Each row of a before or after table is a point. The points were changed in one or more steps. Then noise was added and the rows were shuffled. The steps act on columns, c1 being the first. Write out the steps. A step turns or swaps two columns, mirrors them in a line or flattens them onto one, adds a multiple of one to another, or multiplies or shifts one. Angles are multiples of 10 degrees, from the lower column toward the higher: turns from -170 to 170, lines from 10 to 170 but not 90. Use the fewest steps. Two steps may share a column if one is a turn and the other turns, adds or multiplies; they go together, in the order done. Otherwise the lowest column goes first.

Before (12 x 3):
[[ 0.63  0.21  0.55]
 [-0.44 -0.19  0.29]
 [-0.31 -0.21 -0.02]
 [ 0.58 -0.30  0.28]
 [ 0.18 -0.05  0.58]
 [-0.37 -0.48 -0.64]
 [-0.62 -0.22 -0.32]
 [ 0.00 -0.28  0.19]
 [-0.26  0.36 -0.31]
 [ 0.36 -0.18  0.17]
 [-0.71 -0.40 -0.40]
 [ 0.78  0.51  0.54]]
After (12 x 3):
[[-0.39 -0.23  0.41]
 [-0.72 -0.15 -0.03]
 [-0.64  0.28 -0.77]
 [ 0.22  0.20  1.41]
 [ 0.38  0.28  1.33]
 [-0.75 -0.36 -1.63]
 [-1.02 -0.11 -0.75]
 [-0.17 -0.04  1.45]
 [-0.05 -0.13  0.36]
 [ 0.18 -0.14  0.70]
 [-0.81 -0.14  0.73]
 [-1.09 -0.22 -0.96]]
Steps: shift c1 by -0.40; multiply c2 by 0.7; multiply c3 by 2.5

Before (14 x 8):
[[-0.67  0.13  0.13 -0.45  0.04 -0.11  0.67  0.15]
 [ 0.38  0.26  0.26  0.07 -0.31 -0.63  0.51 -1.20]
 [ 0.52  0.35 -0.21 -0.06 -0.48 -0.67  0.69  0.22]
 [ 0.35  0.14 -0.47  0.15  0.45  0.01  0.78  0.11]
 [ 0.54 -0.44 -0.21 -0.15  0.39  0.30  0.35  0.18]
 [ 0.31  0.16  0.23  0.09  0.06  0.06  0.23  0.20]
 [-0.60  0.30  0.10 -0.11  0.02 -0.49  0.69  0.24]
 [ 0.20  0.00  0.02  0.04  0.51  1.09  0.50 -0.22]
 [ 0.16  0.11 -0.45 -0.19 -0.06 -0.31  0.49  0.32]
 [ 0.51  0.26  0.01 -0.51  0.22 -0.46  0.38 -0.09]
 [ 0.45  0.04 -0.02 -0.14 -0.07  0.19  0.33  0.14]
 [-0.87 -0.52 -0.47 -0.08  0.29  1.15  0.60 -0.09]
 [ 0.35 -0.81  0.31  0.04  0.48 -0.23 -0.01  0.31]
 [ 0.21 -0.16  0.06  0.01  0.31  0.04 -1.59 -0.48]]
After (14 x 8):
[[ 0.20 -0.98 -0.15  0.18  1.34 -0.39 -0.01  0.52]
 [-0.81 -0.96 -0.01  0.13  0.63 -0.91 -0.23  0.62]
 [ 0.35  0.51  0.19 -0.09  1.21 -0.69 -0.22 -0.20]
 [ 0.54  0.52 -0.54  0.07 -1.22  0.54 -0.39  0.45]
 [ 0.28  0.04  0.15  0.03  0.08  0.15 -0.21  0.03]
 [ 0.53  0.39 -0.23 -0.38  0.51  0.45 -0.08  0.49]
 [ 0.43  0.51  0.14  0.41 -0.73  0.54  0.77  0.92]
 [ 0.38 -0.13 -0.63  0.45  1.28  0.14 -0.55  0.65]
 [ 0.20 -0.05 -0.15 -0.35  0.83 -0.09  1.19 -1.04]
 [ 0.43 -0.22 -0.19 -0.04 -0.13  0.04 -0.21  0.22]
 [-0.60  0.40  0.42  0.12  0.01  0.43 -0.58  0.50]
 [ 0.60 -0.14 -0.37 -0.08  1.02 -0.45 -0.39  0.24]
 [-0.63  0.08  0.44 -0.17  0.11  0.31 -0.41  0.58]
 [ 0.18  0.21 -0.58 -0.06 -0.17  0.21 -0.41  0.26]]
Steps: add -0.5 times c1 to c3; turn c2 and c6 by 110 degrees; turn c7 and c8 by 120 degrees; turn c4 and c8 by -20 degrees; multiply c5 by 2.5
